Each row of a before or after table is a point. The points were changed in one or more steps. Then noise was added and the rows were shuffled. The steps act on columns, c1 being the first. What was done? A step turns or swaps two columns, mirrors them in a line or flattens them onto one, adds a multiple of one to another, or multiplies or shifts one. Angles are multiples of 10 degrees, from the lower column toward the higher: turns from -170 to 170, lines from 10 to 170 but not 90. Use the fewest steps. Two steps may share a column if one is a turn and the other turns, adds or multiplies; they go together, in the order done. Otherwise the lowest column goes first.
In the rows, 128 means zero.

Before (10 x 3):
[[132 108 155]
 [148 127 132]
 [168 120 155]
 [140 113 166]
 [136 148 127]
 [109 168 114]
 [108 155 149]
 [121 155  84]
 [117 165 100]
 [106 145 102]]
After (10 x 3):
[[ 72 143  89]
 [107 112  79]
 [187 130 131]
 [ 61 119  97]
 [ 68 161 121]
 [163 148 162]
 [152 141 114]
 [ 95 131  82]
 [248 143 152]
 [140 136 161]]
Steps: multiply c1 by 3; turn c2 and c3 by -50 degrees

Before:
[[131 127 151 178]
 [ 47 159 127 160]
 [ 90 126 147 137]
 [107 148 161 179]
 [127 117  38 194]
 [129 100 156 183]
 [159 150 151  92]
 [165 133 155 196]
 [125 130  60 188]
 [166  84 131 167]
 [100  72 154 155]
 [161 167 157 163]
 [120 155 116 145]
 [109 118 146  86]]
After (14 x 4):
[[164 168 105  88]
 [129 130 206  86]
 [168  83 128  86]
 [108 151  99  74]
 [158 150  98 160]
 [128 115 231  78]
 [ 89 127 107 115]
 [132 127 114  75]
 [ 99  72 106  95]
 [116 154 143 112]
 [108 120 103 164]
 [ 46 161 136  97]
 [130 100 111  68]
 [167 127 114  55]]
Steps: turn c3 and c4 by -170 degrees

Before (12 x 6):
[[ 51  56  96 140 158 113]
 [110 110  68 125 127  68]
 [101 114 177 157 144 127]
 [122  92 148 185 150  89]
 [159  60 145 105 241 125]
 [149 147 115 119 151 143]
 [155 131  99 143 166 175]
 [184 134 116  85 183 110]
 [131 111  69  96  73  85]
 [151 120 139 139 182 140]
 [173 143 156 131 135  94]
 [107  69 164 165 150 138]]
After (12 x 6):
[[184  91 147 124 108  92]
 [ 98 109  70 127  33  85]
 [115 148 114 108 114 142]
 [153  53  94 200 117 115]
 [128 110  66 148  85  70]
 [135 118 139 102 145 141]
 [139 131  97  98 126 175]
 [122 142 156  78  94  96]
 [ 99  58 142 106 202 125]
 [161 114 173 149 104 128]
 [ 78 134 118  80 142 109]
 [169  65 165 140 107 140]]
Steps: turn c1 and c4 by -100 degrees; shift c5 by -40

Before, 10 rows:
[[136 113  87 103 119 105 122 109]
 [179 131 149  85 125 111  79  91]
 [ 23 146  89 104 143 121  77 182]
 [ 90 135 130 154 114  91 131 152]
 [ 51 102  86 163 138  91  63  96]
 [ 92 112 113 103 154 104 120 187]
 [132 162  81 113 162 112  98 154]
 [150  91 148 162  89 160  87  79]
 [ 65 155  78 120 192 135 148  82]
 [128 103 147 127 138 116  97 174]]
After (10 x 8):
[[ 22 168  87 106 139 113 161 183]
 [153 183 148 161  86 194 108  84]
 [ 88 125 129 149 112  53 136 154]
 [ 56 195  86 164 137  52 125  92]
 [136 143  92 103 113  77 117 114]
 [ 89 137 114 106 151  80 116 184]
 [ 67 102  82 119 196 142 145  83]
 [178 174 148  88 123  95 149  92]
 [129 162 148 125 139 106 119 177]
 [131 142  82 113 165  96 170 153]]
Steps: turn c2 and c7 by 110 degrees; multiply c6 by 2

Before, 8 rows:
[[109 185 135 138 180 126 141 161 144]
 [169 116 143 125 128 140 136 113 139]
 [124 117 136 144 111 116 192 114 109]
 [134 176  78 139 120 125 133 213 131]
 [125 143 114 137 135 195 150 120 111]
 [132 180 140 124 150 110 139 161 100]
 [122 141   7 127 130 111 173 133 129]
 [141 111 143  96 122 146 162 133 128]]
After (8 x 9):
[[123   9 158 129 130 112 173 135 128]
 [141 148 139 115 122 146 162 130 113]
 [169 147 134 132 128 138 136 111 133]
 [108 115  72 140 181 133 141 160 142]
 [125 110 118 123 134 192 150 108 122]
 [135  64 101 133 121 139 132 213 135]
 [133 121  74 113 150 116 139 165 110]
 [123 140 135 126 112 115 192 117 125]]
Steps: turn c2 and c3 by -110 degrees; flatten c4 and c9 onto the line at 50 degrees; turn c6 and c8 by -10 degrees

Before (9 x 11):
[[167 131 117 126  97  86 104 171 105  90 128]
 [ 89 107 130 132 106  50 116 124 141 216  79]
 [ 86  82 108 145 148 109 135 141 158 209  98]
 [ 79 193 180 175  90 171 142 162 111  37  64]
 [164 174 152 153 114 107 143 144 102 124 138]
 [129 206 132 201 118 138 101 161  92  64  75]
 [159 133 158 124 139 106  86 124  86 111 106]
 [100 133  87 105 103 109 127  78 162 168  76]
 [160 119 140 158  81 115  77 132 106 145 144]]
After, 9 rows:
[[ 58 219 119 176  70 124  92 172 117  41  89]
 [128 204 162 200 116 124  48 158 104  61  92]
 [ 70 126 122 149 159 131  87 152 138 209 175]
 [172 154 105 126 156 126  36 119  98 117 120]
 [ 80 163 111 128 177  62  63 124 140 216 170]
 [181 127 134 126 140  71  52 168 108  94 132]
 [175 149 131 154 139 101  95 142 106 129  77]
 [ 95 166 172 102 127  95  80  79 154 167 160]
 [162 113 112 155 110  87  32 132 113 147 127]]
Steps: multiply c1 by 1.3; turn c2 and c3 by 150 degrees; turn c2 and c11 by 120 degrees; turn c5 and c6 by 50 degrees; shift c7 by -50; multiply c9 by 0.7

Before:
[[140 180 186 177 107 160  89 132  92 174  81]
 [108 118 134 119 177  91 169 135 111 112 123]
 [ 51  69  98 130 137 157 131 115 121  94 107]
 [134 145 160  53 123 175 175 100  73 124 142]
 [ 98 111 157 106 189 130 150  65 160 109 132]
 [160  94 163  93 131 131 126 132 125  83  90]
 [116 103  99 154 113 113 146  84  66 149 166]
 [140 174 154  97  55 116  88 148  88  73  90]
 [128 143 159 123 157 134  94 116  50 158 161]
 [114 113  84 156 219 150 140  98 149 107 122]
 [124 159 140 105  85 155  69 126 122 186  55]]
After:
[[143 117  82 114  91 108 167 177 109 114 137]
 [ 87  94 137  73 101 143 128 175 124  82 154]
 [102 175 144  79 154 200  88 187  87  74 162]
 [193  68 147 129 147  93 132 156 121  94 175]
 [152 104 113 170 161 126 147 124  67 148  96]
 [101 181 177 207  98 168  89 174  92 173 169]
 [139 143 133 118  86 123  94 153  49 159  97]
 [109 160 167  91 147 157  68 165 124 186 200]
 [138 113 115 174 104  30 140 139 147 105 139]
 [126 144 182   7 107 135 174 141  73 123 113]
 [154 112 119  91  67 100 148 104 159 111 136]]
Steps: turn c1 and c11 by -160 degrees; turn c3 and c5 by -130 degrees; turn c3 and c6 by -110 degrees; multiply c4 by 1.6; shift c8 by 40
